Each point is reached from the start by the listed moves, each made 0, 1 or 2 times, or once backwards (-1), plus a little noise. Say if it took an odd or an even number of moves. Then give how often each move was made.
In the rows, 128 means zero.

Moves:
(1): [145 137  78  90]
(2): [116 161 137 141]
Start: [127 134 104 122]
Points:
[138  97  94 110] -> odd (0, -1)
[120  92 145 146] -> even (-1, -1)
[159 109  44  69] -> even (1, -1)

Moves:
(1): [152 121 140 134 114 131 111 129 117]
(2): [103 121 139 140 122 123 123 126 151]
(3): [143 142 111 143 112 146 109 132 129]
(4): [138 151 109 148  93 112 121 128 111]
(5): [131 146 129 122 140 114 108 141 133]
(6): [132 135 124 136 140 123 114 102 122]
Start: [136 141 144 132 120 132 116 131 120]
Points:
[176 161 116 133 111 156 100 136  97] -> even (0, -1, 1, 0, 0, 0)
[151 142 128 130  98 116 152 117  73] -> even (0, -1, -1, 1, -1, 0)
[ 91 194 119 179  80 108  78 144 167] -> even (-1, 2, 1, 1, 1, 0)
[138 182 127 167  63 121  78 173 136] -> odd (0, 1, 1, 1, 1, -1)
[170 158 136 159  71 119  91 134  92] -> even (1, 0, 0, 1, 0, 0)
[220 216 120 180  19 102  21 189  81] -> even (2, 0, 1, 2, 2, -1)

Moves:
(1): [139 135 138  91 124 135 104 128 147 140 127  82]
(2): [134 110 126 109 141 142 161 111 102 117 120 162]
(3): [128 125 138 122 125 130 124 137 129 130 114 133]
(4): [116 123 120 119 126 125 128 113 125 113 138 122]
(5): [129 132 128 133 143 109 113 128 132 103 138 118]
(6): [104 137 130 104 129 137 122 112 126 140 146 117]
(7): [133 145 143 105 114  94 150 143 125 126 153 135]
(8): [129 131 131 164 117 152 125 118 124 119 139 120]
(9): [148  91 148 124 129 138 122 129 149 145 174 121]
Start: [128 119 133 124 130 128 123 121 113 106 135 107]
Points:
[157  74 154  36 141 230  94  81 145 188 155  35] -> odd (2, 1, -1, -1, -1, 1, -1, 0, 1)
[127  25 197  26 128 180 216  90  75 158 235 211] -> odd (-1, 2, 2, 0, -1, 2, 1, 0, 2)
[115 102 191 110 150 122 141 111  94  81 229 151] -> even (-1, 1, 2, -1, 2, 2, 1, 1, 1)

Moves:
(1): [135 128 154 126 141 103 119 134 130 148 123 150 114 127]
(2): [146 124 120 106 113 148 135 129 120 137 112 154 131 113]
(3): [135 141 125 139 126 124 125 128 122 130 120 128 136 132]
(4): [117 124 147 142 121 138 136 131 126 117 140 138 102 118]
(5): [129 130 123 134 137 137 138 125 138 130 121 129 136 133]
(6): [136 139 105 138 119 132 141 125 127 131 133 115 119 120]
(7): [127 147 130 111 121 113 141 127 126 124 126 126 123 125]
(8): [143 129 121 117 130 132 128 116 131 138 139 108 133 144]
(9): [113 122 139 140 124 140 142 119 140 139 116 125 128 121]
(10): [123 131 134 133 135 119 101 126 145 122 130 141 143 144]
(11): [121 131 123 116 135 145 117 115 132 147 108 136 128 128]
(12): [127 139 127 114 119 140 131 138 129 136 118 134 135 130]
(13): [126 126 123 133 129 132 130 125 125 137 120 136 134 131]
(14): [131 116 132 119 112 124 128 137 117 118 127 129 108 128]
Start: [126 118 131 123 129 119 129 126 125 123 141 121 132 130]
Points:
[ 41 119 235 179 159 123 128 105 170 182 122 165  34  73] -> odd (2, -1, -1, 2, -1, 1, 0, -1, 2, 0, 2, 0, -1, -1)
[113 157 146  52  58 249 124  83 159 172  85 169 142 130] -> odd (-1, 2, 1, 2, -1, 0, 1, 2, 2, 2, 2, 2, -1, 0)
[155 223  80  93 115 156  92 101 153 128 152  94 189 192] -> even (-1, 0, 2, 1, 0, 1, 1, 2, -1, 2, 1, 2, -1, -1)
[101 143 123 145  74 208 201 123 109 159 112 158  64  39] -> even (0, 1, 0, 2, -1, 2, 0, -1, 1, -1, 1, 1, 0, -1)
[115 187  96  84 134 126 120 100 175 127 145 110 105 173] -> odd (0, -1, -1, 1, 2, 2, 2, 1, -1, 2, 2, 1, 0, 1)
[123 158  96 121  69 136 162 155  86  79 135 134 102 111] -> even (-1, 0, 1, 1, 0, 1, 1, -1, -1, 0, 0, 1, 1, 1)
[ 50 121 157 156 120 132 122  88 122 130  73 116 128 126] -> odd (-1, -1, 2, 0, -1, -1, 1, -1, 2, 0, 2, -1, 1, 1)

Moves:
(1): [126 134 133 131 122 136 138 121 124 133 119 142 122 138 118 110 123 125
 131 138]
(2): [125 130 130 129 134 125 117 124 131 118 115 113 137 120 122 119 125 137
 131 131]
(3): [122 140 120 121 143 127 120 130 121 117 119 143 118 134 110 132 119 120
 122 115]
(4): [136 132 135 137 134 131 123 134 121 126 138 132 132 133 116 125 110 122
 138 126]
(5): [138 129 122 135 136 128 129 126 119 134 129 124 136 141 136 126 136 134
 126 125]
(6): [120 127 125 140 130 132 128 107 137 150 132 128 120 136 136 124 123 129
 128 127]
(7): [130 116 141 154 122 145 136 112 127 129 130 126 146 136 129 141 131 135
 134 143]
(8): [141 136 128 134 136 142 136 131 141 122 139 123  86 145 141 123 121 127
 144 136]
(9): [144 128 138 121 130 126 125 120 119 112 123 125 134 128 120 125  95 125
 124 125]
(10): [127 124 144 135 136 101 140 132 128 128 122 104 132 106 123 128 123 138
 118 127]
(11): [145 120 134 128 145 137 119 137 128 149 125 138 121 109 122 148 132 114
 124 146]
(12): [149 130 137 116 134 105 121 121 122 137 131 125 130 145 138 139 131 130
 137 147]
(13): [120 154 130 128 134 130 133 151 122 116 131 135 112 103 105 135 111 130
 121 141]
(14): [129 149 136 134 109 137 135 116 137 131 138 131 115 120 114 123 158 124
 118 139]
(15): [134 118 110 136 129 129 125 126 122 141 127 126 137 128 120 135 140 144
 135 127]
(16): [114  93 117 151 138 133 138 119 109 122 147 144 119 131 144  99 129 146
 113 128]
(17): [110 114 136 100 118 138 150 126 127 110 154 129 126 138 119 111 113 114
 117 128]
(18): [122 144 110 130 137 111 127 127 120 114 113 111 145 130 134 128 129 120
 141 119]
(19): [132 141 141 129 131 124 118 118 106 141 119 119 126 122 129 127 125 126
 135 125]
(20): [126 148 137 122 143 137 150 121 123 129 150 151 128 125 148 137 144 139
 141 117]
Start: [139 137 127 117 131 119 137 132 124 126 130 129 108 129 124 122 142 142
 130 125]
Points:
[103   7  54 172 149 150 108  86 101 149 114 127 213 199 122  67 144 152
 139 143] -> odd (1, 2, 0, 1, 1, 1, 1, -1, -1, -1, 1, 0, -1, -1, 1, 1, 1, 1, -1, -1)
[161 223 125  34 146 100 156 103  96 113 112 184 137 156  24 145 161 155
 118 163] -> odd (2, 1, 2, -1, 1, 0, 0, -1, 1, 0, 0, 2, 1, 1, 2, -1, 1, 0, -1, 1)
[129 213 121  15 215 113 130 171  67  42 125 191  89 175  99  87  82 122
 132 108] -> even (1, 2, 2, 0, 2, -1, -1, 0, 0, -1, 0, 1, 1, -1, -1, 0, 1, 0, 0, 1)

Moves:
(1): [141 114 119 144 118 120 121 139 121 125 113 111 138 126 121 120 119 129
 125 130 122 129 131 138 121]
(2): [134 122 124 136 121 119 125 137 131 122 125 128 128 123 130 124 120 141
 120 125 120 130 127 138 132]
(3): [139 120 127 128 121 140 121 142 137 128 132 132 125 124 137 147 120 127
 130 131 119 118 118 144 128]
(4): [140 133 127 142 136 126 131 126 121 139 134 130 120 136 125 130 122 133
 130 123 107 124 126 123 128]
(5): [127 132 137 123 124 120 133 143 145 128 131 118 132 138 149 141 121 123
 124 122 130 120 116 141 131]
(6): [120 128 135 112 117 139 142 125 119 127 122 118 140 142 142 123 132 126
 104 133 121 125 129 127 143]
(7): [125 127 139 127 115 133 120 129 134 125 138 123 121 133 129 136 136 131
 134 123 115 137 120 132 126]
(8): [123 132 122 132 134 130 120 121 128 128 117 119 123 143 133 131 129 137
 134 129 131 120 133 123 130]
(9): [137 132 131 121 128 129 145 126 121 123 131 129 126 122 135 153 133 145
 121 125 124 132 132 116 124]
(10): [134 144 131 129 120 124 137 129 127 126 123 125 119 113 121 125 134 125
 126 128 135 111 122 131 110]
(11): [128 126 113 116 128 130 123 108 129 133 128 123 147 134 133 127 123 132
 113 146 121 125 122 128 136]
(12): [127 132 115 146 125 121 131 142 126 127 132 131 126 137 132 129 131 127
 131 135 134 126 128 131 131]
(13): [143 136 130 122 131 120 133 134 117 123 125 138 131 130 125 130 140 132
 138 133 130 123 133 119 139]
(14): [125 126 128 121 130 127 122 130 132 126 128 128 128 125 136 120 137 121
 124 126 121 132 134 132 123]
(15): [113 141 139 138 129 130 121 121 132 124 130 122 126 120 137 121 127 113
 135 133 139 130 121 117 131]
(16): [125 114 127 133 119 121 133 130 128 128 127 132 130 121 135 131 132 123
 132 125 131 123 131 135 132]
(17): [138  94 145 124 117 115 124 135 135 124 131 125 114 134 124 121 125 129
 134 144 141 127 128 135 121]
(18): [128 138 131 117 122 128 131 109 133 130 119 132 124 124 129 126 128 123
 125 125 120 130 117 137 123]
(19): [121 126 130 105 109 127 138 132 140 124 119 117 124 130 130 123 128 110
 138 138 132 130 144 115 133]
(20): [125 128 133 137 125 128 124 132 140 137 125 119 128 124 125 124 134 132
 124 131 130 127 125 130 132]
(21): [121 107 117 134 145 134 126 128 124 119 130 126 112 138 116 130 135 135
 122 127 127 127 126 103 134]
(22): [123 131 129 130 122 123 118 129 118 129 123 133 130 130 129 132 123 122
 117 129 133 129 136 128 129]
(23): [119 125 129 124 133 122 130 132 112 116 124 125 131 120 111 123 130 119
 137 133 122 128 128 134 125]
(24): [139 133 124 129 126 134 129 122 140 118 137 126 128 134 137 137 125 123
 126 126 134 126 133 134 144]
Start: [126 132 125 140 131 115 131 115 141 143 122 121 152 127 152 116 135 137
 130 114 112 133 137 123 133]
Points:
[ 74 171 170 187  70 100 132 128 172 134 116  43 145  89 157  63 155  23
 123 128 102 103  79 189 115] -> even (1, -1, 0, 1, 1, 1, 1, -1, -1, 2, 0, 1, -1, 1, 2, 1, 0, 1, 0, 2, 0, 0, 2, 1)
[189 127 156 171  88  52 118 141 157  78 101 172  91  27 169 101 167  88
 225 143 171  73 113 217  81] -> even (0, 1, 2, -1, -1, -1, -1, 1, 0, 2, -1, 1, 2, 2, 2, 2, 2, 2, -1, -1, -1, -1, 1, 1)
[153 101 211 151 101  87 136 110 203 166 159  55  89 134 169 180 118 193
 155 122  78 115  59 123  71] -> odd (0, 0, 0, 2, 2, -1, 2, 1, 2, 1, 1, -1, -1, -1, 1, 0, 2, 0, 0, 1, 0, -1, 0, -1)
[136 108 164 178  86   7  98 202 163 147 105  91  96 146 129  42 116 104
 163 170 140 120 171 101 113] -> odd (0, 2, -1, 2, 1, -1, 0, 0, -1, 1, 0, 1, 1, 1, 1, -1, 2, -1, 2, 1, 0, 2, 0, -1)
[102  94 174  86  28  83 174 141 210 107 101  74 136 159 206 112  94  48
  84 166 153  69 101 235 183] -> odd (-1, 1, 1, 0, 2, 2, -1, 0, -1, 1, 0, 1, -1, -1, 0, 1, 2, 2, 1, 1, 0, 1, 2, 2)

Moves:
(1): [130 138 141 122 130 124 128 130 126 133 134 121 131 134 152 134 116 132
 122 135 139 121 127 120]
(2): [134 136 108 133 131 132 116 128 128 127 150 112 120 125 119 130 134 147
 126 144 126 123 127 137]
(3): [126 126 134 117 118 134 136 125 131 115 138 116 139 114 124 108 140 133
 128 128 115 114 120 131]
(4): [124 123 140 139 137 120 120 120 134 130 113 127 114 138 143 123 115 134
 122 131 125 124 126 130]
(5): [118 122 126 127 149 126 133 122 121 130 133 129 131 115 136 132 131 114
 120 138 123 124 139 126]
(6): [137 124 128 119 139 149 129 135 112 131 129 135 131 138 127 118 145 139
 118 132 118 131 141 125]
(7): [121 135 126 140 121 128 132 119 127 131 133 137 125 121 131 127 129 120
 126 120 131 127 125 131]
(8): [117 122 124 124 126 123 138 132 136 131 135 124 122 126 139 124 116 131
 125 144 117 135 134 147]
(9): [118 136 126 131 127 127 129 123 122 125 130 126 118 122 129 118 131 139
 121 127 136 130 131 130]
(10): [137 126 121 125 127 129 124 120 121 131 137 116 120 128 130 121 131 122
 126 131 128 132 124 129]
(11): [129 136 136 131 141 133 121 131 129 134 128 128 135 122 136 134 141 135
 126 126 132 136 127 128]
(12): [131 139 135 125 132 130 138 127 136 125 133 134 133 131 130 138 125 131
 132 114 129 132 130 128]
(13): [123 134 136 130 129 131 122 132 129 132 119 127 139 126 123 123 121 121
 124 133 132 127 131 118]
(14): [123 124 133 129 127 122 133 131 135 104 131 130 138 132 128 137 120 131
 111 127 127 135 130 120]
(15): [119 114 119 129 115 137 124 132 129 120 137 118 120 126 125 137 137 132
 137 124 125 129 123 126]
(16): [124 130 129 137 126 131 130 128 133 121 133 121 120 128 128 129 136 122
 126 135 132 127 128 126]
(17): [131 136 126 125 123 128 114 129 121 127 127 138 133 132 130 128 131 122
 130 133 117 129 137 120]
(18): [114 129 123 131 148 130 138 140 136 134 139 141 137 142 139 127 129 121
 131 133 130 123 134 128]
(19): [131 121 122 134 119 137 124 121 124 132 125 121 136 129 132 129 138 148
 142 127 120 128 128 124]
(20): [132 125 136 133 116 127 130 141 126 132 135 113 119 128 127 123 130 136
 128 119 127 126 142 134]
(21): [106 132 122 123 127 117 130 128 122 129 121 124 132 129 128 128 122 123
 124 123 127 125 132 133]
(22): [116 123 131 112 119 132 135 127 143 144 146 124 141 134 124 124 133 128
 127 144 125 135 111 122]
(23): [136 122 135 129 127 132 124 115 148 130 114 141 128 116 139 123 132 125
 117 111 125 127 140 142]
(24): [130 120 125 131 130 135 122 115 119 128 130 129 128 131 122 136 139 124
 141 124 140 124 122 129]
Start: [126 127 129 126 140 133 132 124 132 125 135 133 126 119 120 131 134 141
 125 130 122 117 122 131]
Points:
[114 115 190 194 108 170  67 118 118 122  98 113   7 129 209 116 147 193
  65 118 155 122 210 183] -> odd (2, 0, -1, 2, -1, 2, 1, 2, 2, -1, 1, -1, 1, 0, 2, 2, 1, -1, -1, 2, 0, -1, 2, 2)
[138 144 157 107 186 146 117 137 163 132 161 135 184 129 196 149  93 172
  98 179 106 107 175 111] -> even (2, 1, 0, 0, 1, 0, -1, 1, 0, 0, 0, 1, 2, 1, 0, -1, 1, 1, 1, 0, -1, 0, 1, 0)
[146 128 148  85  73 236 142  98 178 146 203 140 170 110 181 127 231 246
 129 120  49 163  88 127] -> odd (1, 0, 1, 0, -1, 2, 2, 1, 0, 0, 2, 2, -1, 0, 2, 0, 1, -1, 2, -1, -1, 2, 1, -1)
[140  95 175 117  74 133 129 133 146  77 149  82 145 132  76 119 156 184
 108 133 130 113 108 122] -> odd (0, 0, 1, 0, -1, 0, -1, 0, 0, -1, 0, -1, 0, 2, -1, 1, 0, -1, 0, 2, 0, 1, 0, 2)

Moves:
(1): [121 122 117 130 127 130 127 127 128 132 125 120 119 122 131 120 125 125
 131 131 128 129 125 131 127]
(2): [119 134 130 114 121 122 133 123 122 111 125 133 127 131 130 136 126 117
 131 116 122 123 127 121 125]
(3): [118 131 115 103 126 127 123 131 132 121 118 128 131 138 120 123 138 129
 141 127 141 127 122 130 133]
(4): [121 134 125 125 131 120 137 117 133 124 134 124 135 120 130 132 118 130
 125 123 137 130 121 135 127]
(5): [115 111 127 132 134 123 128 135 121 112 129 109 140 126 128 124 119 121
 142 135 129 138 130 112 134]
(6): [115 119 119 119 141 134 122 131 131 130 123 129 128 136 127 111 118 130
 127 129 131 117 144 126 125]
(7): [122 132 128 137 106 164 125 117 124 114 126 137 122 126 115 135 137 136
 127 128 141 125 138 143 104]
(8): [124 116 127 110 125 128 141 132 133 131 135 130 135 135 131 112 133 118
 139 118 143 138 128 136 128]
(9): [110 130 128 139 130 123 134 133 134 132 124 117 132 134 130 128 111 133
 126 124 130 136 122 136 131]
(10): [130 126 116 132 124 125 132 134 130 129 134 130 128 122 127 133 122 119
 122 124 136 129 131 140 124]
(11): [133 135 113 133 127 117 153 137 129 130 124 127 136 124 137 130 146 133
 133 120 137 127 132 134 130]
(12): [128 131 137 123 130 113 136 124 126 137 124 130 134 128 136 149 115 135
 135 134 129 131 127 121 134]
(13): [112 123 112 115 129 126 122 127 115 121 138 133 134 146 128 121 113 145
 113 139 128 133 141 130 123]
(14): [140 134 126 116 118 146 143 138 136 139 140 141 124 133 122 129 138 133
 132 138 122 121 127 122 128]
(15): [120 132 121 127 128 121 130 129 123 130 129 130 131 134 123 114 125 121
 135 130 126 124 124 127 129]
(16): [129 136 125 146 140 137 119 134 140 125 128 137 131 107 140 122 101 132
 114 127 107 143 125 141 138]
(17): [125 110 134 116 107 116 142 122 124 118 133 141 153 133 127 142 115 136
 134 124 143 122 108 121 129]
(18): [137 136 130 129 139 111 142 122 140 134 120 131 119 120 121 139 141 139
 130 132 121 123 136 137 131]
(19): [145 126 123 137 133 135 124 134 118 143 131 136 108 121 118 134 110 139
 119 120 127 137 130 126 131]
(20): [118 126 129 129 130 125 133 127 120 130 125 135 127 125 126 134 144 128
 128 123 127 119 134 139 136]
(21): [135 125 121 141 124 135 134 120 129 128 133 132 124 141 124 134 118 119
 130 116 131 148 129 120 143]
(22): [117 135 131 149 132 132 120 123 128 110 140 131 111 126 134 121 111 119
 132 125 130 124 115 138 129]
(23): [131 122 137 134 139 135 128 123 132 122 126 120 129 129 133 131 140 115
 128 133 125 144 117 120 117]
(24): [116 129 137 130 123 116 119 126 127 131 130 130 129 128 131 133 137 126
 135 124 123 126 123 115 123]
Start: [122 141 129 138 133 148 126 130 132 125 138 130 123 124 127 137 129 161
 136 129 136 109 141 143 117]
Points:
[125 133  89  91 113 188 187  91 115 141 154 178 131 144  83  93 127 240
 123 144 218  51 187 194  31] -> odd (0, -1, -1, 2, -1, 2, 2, 1, -1, -1, 1, 0, 1, 0, 2, -1, 1, 1, 1, -1, -1, 0, 0, -1)
[ 39 176  63 142 149 117 147 139 126 105 207 155 148 152 140  80  66 167
 143 114 133 145 160 152 140] -> even (-1, 0, 0, 2, 1, 0, 0, 1, 0, 0, 1, 0, 2, 1, 2, 1, -1, 0, 0, 0, 1, 1, -1, 2)
[  7 172  90 178 165 119  89 146 126 163 169 151  76  97 131  91  58 150
 101 102 118 110 131 243 106] -> odd (1, 0, 0, 1, -1, 0, 0, 1, 2, 2, -1, 0, 1, 0, 2, 1, -1, 0, 1, 2, -1, 1, 0, 2)
[ 71 128 120 115 116  38 194 124 156 206 121 190 188 169  92 180  94 228
 154 103 167  67 153 156 151] -> odd (-1, -1, 0, 0, -1, 2, 0, 0, 2, 1, 0, 1, 0, 0, 2, 0, 2, 2, 0, 1, 1, -1, -1, 2)
[116 122  54 134 117 222 237 165 143 187 132 194 179 150 127 131  91 199
 167 113 167 182 138 168 183] -> even (1, -1, 1, 0, 0, 1, 1, 1, 1, -1, 2, 2, 0, 2, 2, 2, 1, -1, 1, 2, 2, -1, 1, -1)
[142 138  75 212  49 240 176 138 112  88 243 158  94 153 126 137 144 127
 160  94 231 162 186 175  79] -> odd (-1, -1, -1, 0, 1, -1, 2, 2, -1, 2, 2, 0, 1, 1, -1, -1, -1, -1, 0, -1, 2, 2, -1, 1)
[115 124  67 195  89 218 165 194 118 143 142 155 133 118  87 174 137 135
 172  99 138 151 155 122 162] -> odd (0, 0, 1, -1, 2, 0, 1, -1, 1, 2, 1, 0, -1, 2, 1, 1, 0, -1, 1, 2, 2, -1, 0, 1)
[ 80 110 112  10  71 109 216 133 134  98 208 183 244 123 116 173  74 207
 158 189 175 118 164 166 103] -> odd (-1, 0, 0, 2, 2, -1, 1, 2, -1, 2, -1, 2, 2, 2, 1, 1, 1, 1, -1, 0, -1, -1, -1, 0)

Moves:
(1): [123 133 124 130 132 131 121 121 136 128 132 128 123 136 128 121 123 131
 142 132 127 123 129 127 125 129 124]
(2): [132 118 126 132 129 136 136 134 129 123 132 122 129 115 128 129 127 119
 127 126 117 121 131 122 131 126 144]
(3): [113 119 134 142 132 134 131 125 126 134 123 113 132 142 136 130 122 120
 126 144 124 128 135 138 125 123 131]
(4): [128 125 130 118 130 137 129 140 125 125 123 124 120 132 134 104 133 134
 116 124 129 124 130 136 131 121 124]
(5): [140 111 135 130 121 125 132 136 134 128 116 137 117 131 133 142 135 140
 115 121 122 139 117 127 138 117 137]
(6): [123 129 130 132 137 140 115 141 132 127 141 145 121 115 128 130 123 126
 120 122 124 123 135 124 129 130 135]
(7): [116 130 141 119 114 121 125 131 128 137 126 117 130 130 114 144 117 120
 133 127 138 123 126 146 116 134 128]
(8): [122 119 122 122 122 132 120 128 128 136 136 122 134 132 123 117 136 135
 126 118 134 131 122 141 133 128 126]
(9): [133 132 126 127 126 125 123 124 135 128 122 139 134 128 126 125 133 127
 124 121 129 118 124 120 122 129 130]
(10): [116 131 128 129 122 120 127 141 132 137 133 142 128 115 123 120 110 136
 131 128 124 135 115 130 129 135 108]
(11): [131 129 123 117 142 133 124 129 115 138 120 115 116 131 130 118 116 136
 135 131 124 113 129 121 123 143 122]
(12): [125 125 116 127 131 126 131 132 136 128 137 134 126 127 135 117 135 127
 134 123 130 126 136 124 125 132 121]
(13): [127 116 122 144 106 140 125 122 124 128 113 118 129 124 131 109 130 133
 124 130 136 133 117 137 127 148 129]
(14): [122 129 123 131 132 112 124 144 111 142 136 124 126 134 120 107 136 122
 127 135 135 122 135 114 114 117 119]
(15): [133 128 133 132 128 128 131 132 140 127 123 120 144 136 135 134 134 145
 146 126 138 121 136 115 141 131 132]
(16): [121 139 127 131 130 116 129 126 128 132 128 131 123 130 133 117 130 121
 134 135 139 123 122 121 127 134 138]
(17): [129 128 132 126 113 131 122 124 120 129 125 132 130 128 143 134 126 128
 145 132 134 126 131 138 135 132 132]
(18): [119 129 126 126 126 128 121 129 111 131 128 119 133 124 136 132 134 129
 132 126 134 121 129 128 132 120 121]
(19): [131 128 137 120 123 134 130 134 127 124 132 123 121 135 137 127 133 125
 118 130 131 117 133 112 136 125 125]
(20): [136 120 127 129 118 127 127 142 119 118 136 125 133 130 125 137 137 149
 127 133 122 118 111 125 125 123 131]
(21): [131 138 119 124 137 128 116 141 139 132 124 119 133 122 144 118 133 121
 140 129 119 128 136 125 141 130 122]
(22): [128 130 126 120 127 130 119 126 125 131 124 136 130 127 128 125 138 130
 141 123 131 130 118 133 122 132 127]
(23): [131 119 116 129 122 136 128 132 121 116 121 134 128 135 135 132 119 127
 132 123 124 122 129 127 126 135 124]
(24): [122 116 122 129 129 123 124 130 131 125 119 123 127 138 128 115 128 127
 116 137 100 120 139 126 133 129 121]
Start: [134 134 124 131 139 132 132 122 133 122 136 126 122 132 124 126 135 133
 134 122 130 124 136 126 125 126 132]
Points:
[105  91  50  89 134 121 122 148 167 112 190 116 144 139  77  73 120 156
 199 103  46  95 140 164 106 150  79] -> odd (2, 2, -1, 0, -1, -1, 1, 2, -1, 1, 0, 2, -1, 0, 0, -1, 0, -1, -1, 1, 0, 1, 1, 2)
[118 179 108 135 137  79  95 172 208 163 164 125 163 126 144  26 169 165
 208 114 170 132 139 122 182 132 128] -> odd (1, 0, -1, 1, 0, 0, 0, 2, 0, 1, -1, 0, 0, 1, 2, 2, 1, -1, -1, 0, 2, -1, -1, 0)
[161 112 175 125  83 119 181 131  83 109 107 123 100 127 115 141 165  85
  78 119 172 115 108 147  94  66 212] -> odd (-1, 2, 0, 2, 1, -1, 1, -1, 1, -1, -1, -1, 0, 1, -1, 1, 1, 0, 0, 0, -1, 0, 0, -1)
[155  77  42  52 124 184  81 195  75 104 145 117 111 113 194  15 212 171
 108  59  86  57 139 122 161 117  79] -> odd (-1, 1, -1, 2, 0, 0, -1, 2, 1, 0, 1, 2, 0, 0, -1, -1, 1, 2, 1, 1, 1, 1, 1, 1)
[ 17  82 123 201  93 137  94 155 126 153 113  93 154 134 101  83 101 117
 154 139 136  99 161 158 108 166 126] -> even (1, 1, 1, 0, 0, 2, 2, 0, -1, 1, -1, 0, 2, 1, 2, 1, -1, 2, -1, -1, -1, 1, 1, 2)
[161  13 183 172  78 157 165 159 140  79 110 113 121 147 107 219 137 133
  27 138  38 117 150 154 150  73 226] -> odd (-1, 2, 1, 0, 2, 1, 1, 0, 0, -1, -1, -1, 0, 0, 0, -1, 1, -1, 0, 1, -1, -1, 0, 2)
[133 162  96 112 215 145 123 157 155 183  86  97 119  81 145   7 112 132
 154 113 100 117 110 116 134 143 104] -> even (0, 2, 1, 2, 0, -1, -1, 0, 2, 2, 2, -1, 0, 0, 0, 0, -1, 0, -1, -1, 2, 1, -1, -1)
[ 93 161  60 145 239  98  94 184 114 168  99  72 125 146 157  47  72  84
 196 157  62  16 208  23 115 123  89] -> even (2, 2, 1, 0, 0, 0, 0, -1, 2, 1, 2, -1, -1, 2, 1, 1, -1, 2, -1, -1, 2, -1, 2, 1)
[120 109 119 155 117 148  76 170 113 166  94 134 109 195 201  92 141 221
 217 134 191  46 101  72 121 159 111] -> even (2, -1, 2, 0, 2, 1, 0, 0, 2, 1, 2, 1, 1, 1, 2, 1, 1, 1, 1, 1, 0, 1, 1, -1)
